Every row gives one point. Before rounding, the points of a table are all equally far from one centre. They may lie mostly on one side of it. Write the centre, to within rounding.
(in the rows, 128 means zero)

Points, 8 rows:
[[170 121  84]
 [154 104  70]
 [ 96 146 110]
 [147 149 141]
 [152  75  81]
 [104  90 156]
 [ 88 128 137]
 [123 104  64]]
Centre: [130 108 115]

Points (14 x 9):
[[148  87 113 101  61  98  85 112 126]
 [153  90 132 104  66 148 137 162 152]
 [153  80 114 144  95 166 157 135 126]
 [184 116 122 135  73 166 116 190 126]
 [142 100 102 124  57 151 163 160 117]
 [154 164  98 126  79 148  61 126 113]
 [160 135  82 133  56 104  79 108  97]
 [155 110 134 141  62 137  96 161 180]
 [128  98  95 131 109 169 109 153  82]
 [120 118 154 130  70 153  82 134 122]
 [161  77 102 167  91 158 147 156 122]
 [149  89 104 163  77 144 107 196 115]
 [138 118 155 128  78 110  97  98 140]
 [128 151 151 139  69 133  91 121 107]]
Centre: [154 118 105 135  88 130 110 139 125]

Points (20 x 14):
[[127 159  73 136 137 100 137  73 129 175 142 144 151 153]
 [138 128 140 145 112 124 139  55 174 178  87 157 152 124]
 [158 166 139 101 114 101 130  57 133 160 147  86  91  96]
 [125 130 116 110  89  96 161  45 129 136  69 101 113 108]
 [169 177 126 139 131 140 132  58 148 160  90 140 131 154]
 [140 131 162 119 123 155 181  76 139 147 145 141 151 125]
 [142  89 134  92 143 156 113  78 103 161 103 110 104 149]
 [179 126 154 173 119 113 118 105 116 180 112 124 118 103]
 [139  85 143  88 111 139 123 102 153 153  97 134 106 185]
 [130 153 171 144 121 116 137  51 140 145 124 133 181 148]
 [161 147 168  85  68 132 128  72 135 167 113 114 130  72]
 [111 139 133 113  95  56  89  91 128 181  82 101 134 124]
 [144 157 150  94 106  73 144  78  89 171 169 127 144 128]
 [124 160 143 109  67 156 122  46 142 122 108 110  57  90]
 [157 110 155 116 136  79 149  65 146 142 114 129 125 146]
 [155 141 170 102  78 141 140  44 108 119 160 169 130 174]
 [ 93 156 126 134 127 107 125  87 178 187 108 105 129 156]
 [138 138 117 106 104 123 156  20 147 141 146 133 122 179]
 [161 116 156 129  74 141  99  14 138 137 113 127  78 116]
 [143 116 132 130 112 152 164  43 171 140 133 147 100 106]]
Centre: [120 139 129 125  82 125 112  87 119 143 127 139 115 133]

Points (29 x 24):
[[160 155 131 119 171  81  93 173 130 166  79 116 135 110 147 100  88 182
  155 156 166 187 106 156]
 [123 137 106 132 209 127  73 155 156 112  79 134 169 138 174 153 116 130
  144 125 152 150  88 154]
 [170 139 121  84 196  53  60 184 119  93  82 153 122 114  81  99 116 132
  156 139 150 182 139 134]
 [153 145 133  81 112  70  77 194 135 146  99 101 160 113 155 106 114 145
  188 166 183 173 106 112]
 [118 102 162 137 152  95 117 106 151 140  95 132 162  86 135 100  91 141
  122 151 158 183 158 120]
 [146 170 153 138 131 121  98 167 178  65 158 154 117 101 122 121 129 139
  182 161 154 154 101 157]
 [136 135 135 110 146 115  96 183 144 169  72 113 142 157 158  68 118 169
  205 152 177 150 145 122]
 [160 124 110 118 188  76 116 120 139 166 108 154 163 120 158 123 117 172
  150 168 147 181 138 149]
 [145 120 113 106 176 168  81 141 128 155 111 152 151  98 141 109 118 144
  177 123 202 168 147 136]
 [154 127 149  95 124  96 101 144 125  98  70 175 149  82 174 145  89 136
  134 150 140 152 114 133]
 [125 113 102  88 167 107  76 135 100  73 119 131 121 102 144  82  83 136
  148 148 176 165 116 186]
 [161 121 116 129 162 114  59 148 118 113  95 134 118 121 161 114 101 124
  180  97 163 127 117 214]
 [124 127  78 182 123 102  76 131 176 117  76 126 137 116 143 110  92  91
  146 153 170 190 132 153]
 [141 153 108  87 162  81  97 138 123  82 130 138 160  80 117  84 106 158
  148 147 146 174  90 112]
 [157 130 167 128 125 111  56 161 135 136  77 130 124 105 130  98  84 156
  172 166 124 179 143 174]
 [136 163 155 103 161 154  80 147 112 129  73 139 144 108 166 106 137 144
  165 153 201 152 130 116]
 [160 130 131 134 119 111  66 192 159 142 119 160  97 105 149  81 107  88
  135 153 146 142 116 167]
 [131 137 137 105 167 104  64 172  80 100  80 157 193 117 123 100 119 120
  157 159 184 172 138 118]
 [173 172  58  79 162  88 100 181 128 112  67 141 153 137 142 121 116 118
  144 114 162 166 147 185]
 [103 165 157 149 179 105  86 174 154 110 130  79 168 148 151 109 110 172
  129 178 126 145 163 154]
 [173 146 110  89 144  76 101 136 146 156  79 171 143 141 109 106  83 142
  122 182 146 145 129 136]
 [151 140 158  91 162 103  71 156 147 141  83 139 185 105 148 117 113 112
  173 150 213 143 149 155]
 [140  99 105 109 186  62  98 142 131 153 158 107  87 127 128 119 124 150
  140 150 135 175  96 158]
 [164 102 104 101 151 135  97 170 167 147 131 134 142 110 146  80 106 179
  205 142 147 175 119 129]
 [167 150  87 124 136 139  53 160 134 118 122 137  92 100 108 120  76 157
  149 107 132 191 112 101]
 [137  93 101 114 140 105  44 165 139 156 105 149 126 100 155 116 117 146
  178 143 182 191 101 150]
 [131 149  99 129 183  67 107 191 160  94 125 149 160  86 114  98 120 166
  206 130 191 164 113 133]
 [ 93 162 137  90 182 114  85 188 135 133  96 164 147 112 121 139 107 141
  146 160 174 184  99 116]
 [170  93 130 127 156 101 120 173 206 145  82 153 134 109 145 122 108 105
  102 151 145 168 144 150]]
Centre: [141 130 117 126 146  98 101 166 138 105 113 119 127 136 130 129 115 133
 153 132 157 148 150 127]

Points:
[[165  90 135 105 146 115 112 102 121 106 220 121 121 133 100 179 133 108
  123 148 103 106 144 152]
 [132  98 145 146 162 128 101 150  94 129 119  92 131 162 147 152 153 131
  128 165 125 113 139 173]
 [176 137 135 135 151 162 120 175 118 124 177 125 148 103 163 187 128 125
  123 173  87  91 143 146]
 [142 138 127  97 107 119 109 170 101 112 207 101 112 117 178 169 170 172
  144 126 120 149 132 138]
 [141 154 132 154 137 130 151 173  68 160 163 134 143  75 174 130 156 127
  156 152 137 134 140 133]
 [ 99 136 128 134 139 132 143 163 118  98 194 138 129 110 157 132 124 105
  104 128 101 122 100 171]
 [130 128 146 121 113 136 147 200 122 123 199 107 146  74 155 127 166 115
  150 135  87  89 130 127]
 [129 102 112 138 154 107 116 152 102 110 152 130 131 126 117 150  77 129
  142 129 123 115 100 105]
 [132 136 163 104 142 159 170 139 115 119 137  99 140 117 158 159 193 160
  172 119 135 137  96 141]
 [133 123 128 154 140  97 126 153 121 107 207 105 143 119  98 197 169 131
  165 116 156 117 117 142]
 [134 121 139 139 132 105 171 142 108 115 196  55 119  85 169 122 135 143
  130 133 122 120 118 156]
 [118 137 140 169 148 134 165 143  79 109 143  79 115 131 140 116 161 176
  164 134  98 104 134 133]
 [146 128 117 102 163  93 155 149  97 132 161 118 140 106 140 176 161 116
  110 117 149 154 145 182]
 [140 127 161 122 138 102 185 169  79 155 205 107 145 117 141 156 141 137
  158 145 101 126 133 175]
 [110 132 172 115 147  70  88 161  92 118 193 123 112  86 171 156 157 116
  147 130 136 144 118 137]
 [186 130 196 131 129 103 107 152  84 140 196  71 101 126 138 165 148 135
  131 159 147 142 144 141]
 [139 108 153 122 144  78 151 130  99 113 187 115 149 126 146 166 134  57
  126 163 125  87 143 114]
 [136 136 157  79 184 144 149 160 108 112 137 138 139  94 119 149 177 113
  136 136 113 120  79 153]
 [160 121 166 162 139 133 127 127 122 127 249 119 139 137 152 180 136 134
  125 124  94 110 160 133]
 [149 127 148 174 128 111 120 172  87 131 166 127 160 106 157 167 135 168
  153 189 109 120 127 111]
 [109 118 130 140 151 123 162  88  87 108 216 114 119 117 139 150 131 104
  135 130  95 129  99 159]
 [140 140 104 166 110  91 159 150 107  96 184  89 112 117 107 129 134  86
  149 136 115 100 122 117]
 [ 95 130 175 108 154 107 122 169  98 135 163  74  99 133 136 148 119  96
  138 145 126 125 111 134]
 [128 109 131 133 131  90 160 166  76  95 201 136 136 160 122 139 130 131
  164 140 100 113  94 141]
 [139  98 110  83 154 123 136 161  91  97 146 128 147 111 174 119 121  97
  163 146 110 145 129 126]
 [123 117 132 122 150 109 164  97 113 111 164 132 116 125 148 139 129 124
   91 139 151 109  84 121]
 [172 113 166 169 147 150 141 149 108 132 182  82  81 110 139 165 113 138
  123 113 133 121  94 125]
 [119 110 119 146 118  70  98 159  87 111 146 132 124 114 147 156 166 112
  103 104  96  96 127 138]]
Centre: [156 132 152 129 143 122 128 136 105 116 168 117 132 119 137 144 155 123
 140 129 112 123 131 126]

Points (31 x 24):
[[142 131 119 130 166 168 125  67 154 158 117  71 103  98 120 166 112 126
  169  82 145 158  78 124]
 [120 139 140 131 158 143 131 113 156 136 139 107 102 139 112 169 166 105
  187 117 116 153  80 185]
 [145 123 120 125 173 139 136 106 193 155  81 114  92 146 144 158 121 137
  188  92 167 110 107 126]
 [142 145 128 120 168 207 115  71 138 178 108 112  73 127 139 175 135 114
  165 116 139 162  88 159]
 [166 149 142 141 144 151 138  63 109 154 105 110  79 116 137 168 117 146
  174  77 146 164 101 190]
 [153 122  98 136 131 176 143  80 156 127  98  78 120 154 135 224 131 100
  163 101 153 138 116 149]
 [165 145 101 123 152 167 130  80 181 108 111  76  97 107 133 191 154 135
  179 143 139 155 101 133]
 [150 145 146 132 159 186  78  85 148 131  98  77  77 120 134 171 129 103
  190 107 149 168 135 132]
 [167 178 135 103 128 159 105  92 163 163  77 111 114 121 171 157 162 121
  180 109 143 207  99 145]
 [139 127 148 110 176 166 119  62 157 148  81  82  93  92 167 189 125 111
  168 102 139 192  77 153]
 [148 147 138 157 161 150 142  63 125 157 133 106  93 172 163 170 111 108
  193  89 139 153 135 154]
 [157 127 176 141 147 176 110 118 132  93 109 114 135 137 145 150 174 143
  189  83 133 132 101 180]
 [116 167 150 136 155 167  95  86 143 126 116  83 100  92 190 196 142 106
  144 131 171 144  73 199]
 [163 172 112 178 182 151 126  82 125 146 102  82  84 136 165 185 132 103
  114 103 162 173 110 139]
 [143 166 108 152 115 190 123 100 130 131 115 114  80 114 106 175 120 115
  166 118 125 124 119 181]
 [148 128  98 131 164 168 142  76 112 174  96  72 122 125 134 148 149 133
  171  97 110 120 119 117]
 [120 142 142 116 163 186 116  75 164 152  97 114  70 131 174 193 134 116
  201 125  97 146 117 118]
 [162 133 114 142 155 153 106  71 155 126 140 119  66 107 139 181 151  90
  175 110 149 145  95 158]
 [130 155 151 135 144 181 123  61 187 136  74  83 114 125 133 189 143 164
  176  85 151 123 101 160]
 [157 165 100 154 114 164 124  64 128 144 112  97  91 117 142 166 171  96
  167  84 144 141  95 164]
 [141 115 143 144 146 155 115  97 170 139  96  73 114 134 131 170 110 110
  205 136 145 150  87 172]
 [161 168 129 148 134 186 105  92 167 158 114 124  75 133 142 162 173 118
  176 125 118 135  89 168]
 [153 164 145 178 163 172 109  92 138 163 104  92  95 138 135 194 112 121
  177 104 126 155  78 142]
 [147 151 152 149 143 159 110  45 121 149  82  87  59 129 186 168 104 135
  157  81 136 122  96 155]
 [138 167 135 149 178 164 143  84 198 150  81 110 108 129 144 153 170 138
  177  66 147 159 117 159]
 [176 158  93 143 133 163 116 111 131 110  84 140  85 163 141 147 147 108
  165 121 137 139 144 175]
 [145 140 156 164 141 180 130  82 141 130 101 102  75 121 125 222 123 138
  156  95 134 134 123 104]
 [132 118 119 165 113 204  91  85 172 137 119  86 107 119 129 143 123 104
  140 131 109 169  97 149]
 [185 131 105 174 165 183 113  84 172 134  86 101 130 120 179 159 149  87
  164 114 129 125 102 141]
 [137 139 152 157 135 156 110 131 170 134 123  92  84 131 135 208 118 135
  198  78 156 137  99 165]
 [141 150 132 136 143 174 104 105 135 201 116  98 123 132 137 177 111  78
  178 100 136 147 126 172]]
Centre: [127 139 132 129 141 150 121 108 146 131 107 109 117 122 175 163 131 135
 135 107 130 147 122 150]

Points, 31 rows:
[[122  60 120 119  90 118 168 153 135  95  77 128 129 102  90 144 128 155
  130 182  77 132 118 110]
 [163  98 140 130 117 120 150 139 177  79  87 123 152 118  79 150 117 103
  117 123  70 181 155 124]
 [104  91 118 131 125 102 150 121 144 121  77 115 152 118 121 117 152 128
   72 145  50 133 144 113]
 [149  64 130 130  61 172 155 138 131 123 103 127 136 100 115 146 127 123
  133 151  41 107 187  99]
 [151  90 110 162 121 159 174 147 188 109 106 116 152 120 129 148 150 103
  139 119  33 143 152 111]
 [122  86 111 104 140 146 167 183 160 109  93 147 142 128 116 103 168 123
  116 132  40 120 135  87]
 [130  75 134 103  95 190 149 131 197 148  90 129 146 136 121 182 109 110
  112 135  72 134 166 130]
 [126 107 154 110 140 143 149 137 145 155  77 145 172 114  98 179 108 120
  130 105  62  93 181 115]
 [116  95 130 147 115 132 158 151 219 114 115 126 146 112 111 149 129  96
   99 130  70  79 139 100]
 [154  85 140 132 125 155 136 132 176  81 104 114 127 113  95 142 122 121
  130 111  52 102 206 124]
 [133  72 102 140 159 112 148 121 119  94  74 100 133 128 136 163 117 138
  112  99  53 142 156  97]
 [147  78 150 131  96 130 166 157 158 143  82 106 102  90 121 139 151 119
  152 122  46 131 133 118]
 [126  83 139 113  99 155 154 176 143  86  93 136 164 148 123 146  96 125
   97 142  39 134  91 151]
 [135  83 126 110  91 144 127 161 173 124  71 107 148 144 100 117 119 159
  133  95  22 122 147 153]
 [110  89 116 104 107 150 154 143 153 153 109 135 155 139 100 157 119 157
  149 180  38 136 181 140]
 [130  90 113 111  86 135 147 124 147 145  71 143 135 112 133 141  69 144
   77 142  85 131 194  81]
 [170  72 138 117 132 128 137 141 130 131  93 106 148 148 106 141 142 152
   88 139  56 131 163 151]
 [133  94 165 117 128 157 142 139 129 100  77 163 129 141 121 147 123 124
  102 113  32 100 157 109]
 [ 97  81 111 116 105 130 143 188 124 103  68 137 172 151 121 148 130  80
  152 134  44 127 131 104]
 [150  58 125 131 130 126 155 143 144 141 123 136 164 173 125 152 150 119
  129 133  53  83 169 110]
 [120  58 115 135  98 107 130 152 176 100  93 127 112 110  99 142 100 101
  109 137  35 100 161 139]
 [150  62 125 148  87 162 162 135 164 159 120 141 143 142 108 157  93 141
  112  99  27 153 161  97]
 [105 116 134 115 131 156 156 195 172 106  71 131 107 109 114 107 120 120
  133  85  65 142 181 136]
 [141  96 120 162 113 152 150 125 174 106 108 144 135 143 142 127 116 103
  125 124  14 154 153 120]
 [140 125 145 144 100 140 167 157 175 128 106 139  84 131 113 139 109 118
  130 167  47 147 115 155]
 [122  51 128 144 137 145 179 123 160 120 108 160 126 119 114 171 114 137
  113 125  64 139 132 161]
 [132  97 117 121 153 137 123 160 158 112 113 145 158 127 161 159 148  97
  128 146  50 127 143 114]
 [132  88  99 126  98 136 136 155 159 103  68 146 156 158 130 131 156 149
   91 141  57 160 148 124]
 [120  97 110 132  76 156 151 197 150 100 121  95 164 138  97 147 148 126
  109 119   7 125 133 122]
 [164  88  93 129 114 161 166 141 122 117  97 158 174 107 135 140 142 125
  117 172  56 143 124 134]
 [145 102 142 129 120 170 164 169 149 100  60 129 116 104 102 178 134 106
  100 133  60 113 159  95]]
Centre: [125 116  96 111 100 143 158 143 132 122 123 118 130 137 104 136 104 120
 126 110  92 121 139 117]

Points, 29 rows:
[[124 122 172  63 126 111 135 153 125 133 133 179  92 184  75 122 130 123
  197  99 106 112 144  87]
 [163 127 144  98 132 133 131 143 139 119 177 160  66 174  67  96 162 152
  125 139 170 106 148 107]
 [140 106 144 113 133 126 143 181 171 121 161 170  88 173 117 104 113 129
  104 129 119 141  98 109]
 [190 133 176  75 121 147 142 113 133  99 150 169  77 154  94  88 160 152
  179 141 123  90 131  88]
 [134 106 112  99 142 134 154 167 150 171 165 129  78 158  47  93 119 138
  168 116 120 143 139 113]
 [131 111 118 113 172 159 138 161 108 163 148 182  70 179  83  90 146 127
  129 126 147 141 170  88]
 [123 108 129  87 158 168 124 139 110 134 119 190 112 137 112 103 160 137
  143  79  78 165 154  51]
 [138 116 131  74 140 161 152 160 143 156 129 139  78 186  50 123 128 135
  153 136  80 109 161 149]
 [133 110 113  74 145 124 141 162 126 171 135 143  51 177 110  87 114 132
  157 148 102 137 193  94]
 [148  86 126  49 136 144 100 188 104 148 124 157  42 175  96 114 128 143
  127 142 138 127 139 101]
 [136 109 126  97 130 136 146 153 126 137 169 152  79 168  52  78 156 105
  176 112 154 106 148  95]
 [160 135 110  45 105 155 165 170 109  96 138 173  43 157 103  97 135 147
  190 111  96 109 141 104]
 [128 133 107  82 164 141 166 120 142 168 152 163  62 184  95 105 126 161
  140 100 134 113 162 153]
 [142 145 126 127 126 131 120 150 112 149 154 148  46 185 118 101 121 127
  161  99 170 138 148  70]
 [173 106 144  24 170 149 141 132 123 168 121 167  86 144  97 111 120 132
  143 121 108 103 153  67]
 [143 125 123  81 169 171 155 131 128 158 163 179  47 159  90 105 126 128
  152 104 154 140 119  88]
 [125 133  95  92 147 130 152 138 129 130 178 157  82 158  70  75 166 139
  152 126 141 146 147  86]
 [149 149 144  86 166 175 146 160 132 143 158 159 118 158  95  93 189 171
  132 145 119 115 141  77]
 [129 129 126  65 148 163 150 176 138 165 111 178  65 141  86  88 139  95
  167  76 138 143 135 123]
 [160 142 113 102 153 131 153 163  84 138 167 166  58 169 111 146 134 133
  171 147 129 142 136 110]
 [117 124  99  51 144 165 166 173 160 128 164 138  88 147 109  61 145 141
  127 111  97 107 140  81]
 [154 110 101  73 147 162 146 133 132 132 192 173  48 166  94  84 113 155
  147 125 143  95 151  96]
 [163 138 135 129 169 161 110 180 158 145 178 160  68 160 113  96 157 145
  155 109 103 124 148 104]
 [151 110 101  50 158 141 150 104 118 136 165 152  71 162 104 104 163 117
  144 114 110 120 173  81]
 [126 110  90  71 157 159 117 141 158  97 147 137 103 109  98 121 181 129
  170 124 114 143 110  98]
 [158 142 135  97 136 142 142 128 115 115 178 202  56 179  95  95 137 165
  185 112 111 110 162 110]
 [151 120 135  99 149 118 127 152 134 112 155 196  54 155  76  98 148 139
  178 113  76 119 169 104]
 [ 89 106  89  84 150 141 144 147 130 137 149 185  93 164 106 109 161 206
  143 105 119 122 134 122]
 [168 131 101  87 175 129 163 171 137 116 147 180  85 151  69  83 127 143
  174 108 104 102 189 104]]
Centre: [140 118 139  96 131 154 134 145 116 115 121 138 101 133 115 106 119 150
 146 108 126 120 151 116]
